Every row gives one point. To make a cloud, some directions were put in groups of two or more. Within a group, all points are equally far from the middle, so they leave a hole (a ring in 2 directions, a hollow ball in 3). The other directions are filled evenly. Then the cloud was stretched, turned, moved and blurred a little. Count the holes, and give their numbers of directions, smallest first.

Cloud (22 x 3):
[[  5.0 -14.1  34.8]
 [ 26.9 -37.0   5.9]
 [  3.4  -5.7 -21.5]
 [ 12.8 -27.5 -12.1]
 [ 17.0 -33.0  10.1]
 [-20.0 -27.8   1.7]
 [ -7.1 -22.1  -5.5]
 [ 15.5  -6.5  19.7]
 [  2.2  11.7 -32.9]
 [ 11.4 -34.6  34.1]
 [ 26.0  13.3  16.5]
 [  8.2 -27.4  37.8]
 [-25.5 -12.6   7.3]
 [ 19.9  10.4 -21.3]
 [ 14.9  -5.7  15.1]
 [ 20.4  14.4  22.8]
 [  3.8 -14.3  23.3]
 [ -4.2 -23.3 -15.6]
 [-27.7 -29.5  11.4]
 [ 26.9  12.6  14.5]
 [  5.3 -27.0  35.6]
 [  2.4 -12.4   8.2]]
Holes: 0

Cloud, 20 rows:
[[-32.1   3.2 -17.5]
 [-16.4  34.9   6.9]
 [ 26.7   4.7 -21.7]
 [  8.3  43.6  15.0]
 [ -1.5  15.6   4.6]
 [-16.8 -13.8  -5.1]
 [  3.3 -10.1  19.0]
 [ 12.9  16.2  -7.7]
 [ 10.6  20.6 -12.3]
 [-10.6 -40.2  -5.5]
 [-13.5  18.4  12.5]
 [  6.5 -12.4  13.1]
 [ -2.9 -25.2  -2.5]
 [ 49.8 -13.2  32.4]
 [-17.3   1.6  -9.5]
 [-26.3  10.1   3.3]
 [-11.2  18.9   7.7]
 [-39.6  20.7  40.7]
 [  8.8  17.8  29.0]
 [-31.3  -8.2 -17.9]]
Holes: 0

Cloud, 28 rows:
[[-18.4  -3.8 -24.1   0.9]
 [ 13.6  12.9  27.8 -19.9]
 [ 14.6  43.7  17.8 -28.7]
 [ -7.4  17.9   1.0 -39.0]
 [ -2.9   1.9 -11.3 -27.2]
 [ -0.5  -3.0 -15.0 -21.8]
 [  9.0 -38.1   3.4   1.6]
 [  2.7  15.6 -29.8  26.0]
 [ -0.6  -7.1 -32.2  18.3]
 [  9.4  31.6  23.2 -28.3]
 [-18.2   6.8  36.7 -12.3]
 [-30.3 -14.7   4.1  -5.4]
 [-23.9 -15.6 -12.5  14.5]
 [ 28.4 -16.4  10.1  35.8]
 [-11.1  23.7  30.9  -8.5]
 [-21.9  -5.0  10.8 -23.3]
 [ 27.0 -20.6   4.8  38.1]
 [-22.2 -12.4   9.7 -19.6]
 [-23.1  33.4  11.1 -24.2]
 [ 18.3 -18.1  28.2  -6.2]
 [ 26.3   1.9 -22.6  -1.2]
 [-20.0  15.2 -19.0  12.1]
 [  3.5  -2.5  13.2 -27.3]
 [ 25.9  -0.6 -25.9   7.6]
 [  5.3   4.5 -16.8 -25.6]
 [ 36.1  22.4  -5.8   7.7]
 [-29.2   8.4  -8.1  -4.2]
 [ -6.0  22.9 -10.1 -40.9]]
Holes: 1 (3)
